Every row gives one point. Each copy is the shape, with its points in the same order, turned, moved and blurred by noise. Say if it was mirrored as well.

Shape (8 x 2):
| -7.7 | -7.8 |
| -0.6 |  1.0 |
|  0.5 | -4.4 |
| -0.9 |  0.3 |
|  3.5 |  3.4 |
| -5.9 |  1.5 |
|  5.3 | -0.1 |
| -3.8 |  3.1 |
Copy 1:
| 11.0 |  0.4 |
| -0.4 | -0.8 |
|  4.2 | -3.8 |
|  1.0 | -0.6 |
| -4.5 | -2.6 |
|  2.0 |  3.9 |
| -2.7 | -6.1 |
|  0.1 |  3.6 |
Copy 1 is: mirrored
Copy 2, 8 rows:
| -3.9 | -9.2 |
|  0.1 |  1.3 |
|  2.8 | -3.2 |
|  0.4 |  0.7 |
|  2.9 |  4.5 |
| -5.2 |  0.5 |
|  6.0 |  2.2 |
| -3.7 |  2.4 |
Copy 2 is: only turned
Copy 3:
| -8.4 |  7.6 |
| -1.4 | -1.1 |
| -0.2 |  4.5 |
| -1.5 | -0.9 |
|  2.4 | -3.5 |
| -8.0 | -1.7 |
|  4.8 |  0.2 |
| -4.3 | -3.6 |
Copy 3 is: mirrored

Shape:
|  2.8 | -6.7 |  3.2 |
| -0.7 |  4.4 | -3.1 |
|  2.4 |  1.1 | -3.1 |
|  1.5 |  2.1 |  0.8 |
| -0.1 |  7.3 | -3.8 |
| -2.1 | -1.1 | 10.3 |
| -4.6 | -2.5 |  2.6 |
Copy 1:
|  0.6 |  7.4 | -7.1 |
|  1.0 | -3.2 |  3.1 |
|  3.9 | -0.6 |  0.0 |
|  0.5 |  2.0 |  2.1 |
|  0.6 | -3.2 |  5.5 |
| -7.6 |  9.3 | -0.7 |
| -5.7 |  1.2 | -4.2 |
Copy 1 is: mirrored
Copy 2:
|  7.8 |  0.3 |  1.9 |
| -4.8 | -2.3 | -2.2 |
| -2.1 | -3.4 |  0.6 |
| -2.0 |  1.0 |  0.7 |
| -7.8 | -2.1 | -0.8 |
|  2.7 |  9.5 |  0.6 |
|  2.1 |  3.3 | -5.2 |
Copy 2 is: mirrored
Copy 3 (7 x 3):
| -5.1 | -7.1 | -1.8 |
|  3.1 |  3.0 |  1.8 |
|  4.0 | -1.9 |  0.7 |
|  1.7 | -0.4 | -2.1 |
|  6.2 |  4.1 |  0.9 |
| -8.4 |  1.0 | -6.3 |
| -5.6 |  1.0 |  1.0 |
Copy 3 is: mirrored

Shape:
|  1.5 | -8.2 | -3.3 | -1.3 |
|  3.6 |  1.9 | -5.5 | -4.3 |
|  5.0 |  1.7 | -2.4 | -3.9 |
| -5.7 |  0.4 |  5.1 |  1.4 |
| -1.9 | -3.2 | -3.5 |  4.1 |
| -3.1 |  2.4 |  5.0 |  5.1 |
| -2.3 | -1.9 |  8.6 |  0.6 |
| -4.1 |  1.4 |  3.1 | -1.0 |
|  0.9 | -8.3 | -1.5 | -0.3 |
Copy 1, 9 rows:
|  4.3 | -7.2 | -5.1 | -0.4 |
|  4.7 |  3.5 | -4.6 | -3.1 |
|  4.5 |  2.3 | -0.7 | -2.8 |
| -8.9 | -0.5 | -1.9 |  0.7 |
| -1.1 | -2.5 | -5.7 |  5.0 |
| -7.9 |  1.6 | -0.6 |  3.5 |
| -8.0 | -4.8 |  1.9 | -1.0 |
| -7.4 |  1.2 | -2.4 | -1.2 |
|  2.2 | -7.7 | -4.0 | -0.3 |
Copy 1 is: only turned
Copy 2 (9 x 4):
|  4.1 | -7.0 |  2.8 |  2.1 |
|  4.0 | -0.3 | -5.8 |  1.8 |
|  5.2 |  2.0 | -2.7 |  2.7 |
| -5.1 |  1.8 |  6.0 | -3.8 |
| -4.0 | -4.6 |  1.0 |  2.4 |
| -6.5 |  3.4 |  5.8 |  0.3 |
|  0.1 |  3.2 |  9.7 | -1.5 |
| -1.3 |  2.5 |  3.3 | -3.2 |
|  3.3 | -7.0 |  3.9 |  2.2 |
Copy 2 is: only turned
Copy 3, 9 rows:
|  1.2 | -3.8 | -5.1 |  1.6 |
|  0.5 |  1.4 |  0.6 |  9.4 |
|  2.2 |  0.2 |  2.7 |  7.7 |
| -4.2 |  3.0 |  4.0 | -4.6 |
|  0.5 |  3.9 | -4.4 | -0.6 |
| -0.6 |  6.0 |  5.0 | -4.5 |
| -1.2 | -0.9 |  6.1 | -5.8 |
| -4.6 |  2.3 |  4.5 | -1.1 |
|  1.6 | -3.6 | -4.2 | -0.4 |
Copy 3 is: mirrored

Shape (9 x 6):
|   1.4 |  -6.6 |   0.4 |   1.8 |   4.8 |   5.3 |
|   2.7 |  -8.0 |  -1.5 |   2.3 |   0.5 |   7.0 |
|   0.6 |   4.2 |  -4.3 |   4.0 |   1.8 |   6.2 |
|   0.6 |   0.5 |  -3.8 |  -3.5 |   1.0 |  -0.7 |
|   6.0 |   3.6 |  -0.8 |  -0.1 |   0.1 |   1.9 |
|  -1.7 |   0.7 |   2.1 | -11.0 |  -6.8 |   0.2 |
|  -1.1 |  -2.2 |  -0.2 |  -2.8 |  -6.1 |  -2.9 |
|  -3.3 |   1.8 |   4.0 |  -5.9 |  -4.3 |  -3.4 |
|  -1.1 |   2.4 |   3.9 |  -5.2 |  -5.3 |  -1.3 |
Copy 1 (9 x 6):
|  6.2 | -8.9 | -2.1 | -1.1 |  1.9 | -1.5 |
|  6.5 | -9.8 | -4.9 |  2.0 | -1.3 | -0.2 |
|  2.9 | -0.8 | -6.7 |  3.1 |  6.9 |  2.1 |
|  2.7 |  1.8 | -4.0 | -0.7 |  0.1 | -4.4 |
|  6.7 |  3.1 | -4.0 | -0.2 |  1.2 |  2.4 |
|  0.8 |  5.0 |  4.0 |  4.7 | -6.7 | -4.3 |
| -1.7 |  0.9 | -1.9 |  0.1 | -6.6 | -1.0 |
| -2.8 |  4.0 |  4.0 | -0.2 | -4.1 | -1.4 |
| -0.5 |  4.1 |  3.0 |  1.4 | -4.3 |  0.4 |
Copy 1 is: mirrored
Copy 2:
|  -2.8 |  -6.2 |  -9.8 |  -2.0 |   6.6 |   0.8 |
|   0.6 | -10.2 |  -8.1 |  -0.1 |   6.6 |   0.4 |
|   3.9 |  -0.1 |  -8.7 |   3.5 |   0.5 |   0.4 |
|   1.8 |   1.1 |  -2.4 |  -1.7 |   7.0 |  -1.6 |
|   2.5 |  -0.7 |  -2.4 |   2.6 |   4.2 |   3.5 |
|   5.1 |  -1.6 |   5.4 |  -9.6 |   3.6 |   0.6 |
|   1.3 |  -4.6 |   3.3 |  -3.5 |   3.6 |  -5.0 |
|   0.0 |   0.0 |   4.7 |  -7.7 |   1.3 |  -1.9 |
|   1.3 |  -0.9 |   4.9 |  -4.8 |   0.5 |   0.4 |
Copy 2 is: only turned
Copy 3 (9 x 6):
| -1.6 | -6.1 | -2.0 |  3.8 | -2.7 |  5.0 |
| -3.7 | -6.8 | -6.3 |  1.8 | -4.1 |  1.9 |
|  1.0 | -2.2 | -5.3 |  4.3 |  6.3 | -2.2 |
|  1.4 |  0.7 | -1.5 | -3.2 |  5.0 |  4.3 |
|  1.9 |  4.2 | -4.5 |  2.0 |  1.2 |  1.1 |
| -8.4 |  7.2 |  1.5 | -5.8 |  4.7 |  4.8 |
| -4.2 |  1.8 |  0.3 | -6.9 |  0.1 | -0.2 |
| -4.3 |  5.0 |  5.1 | -4.5 |  3.1 |  1.1 |
| -5.0 |  6.8 |  2.9 | -2.9 |  2.1 |  0.6 |
Copy 3 is: only turned
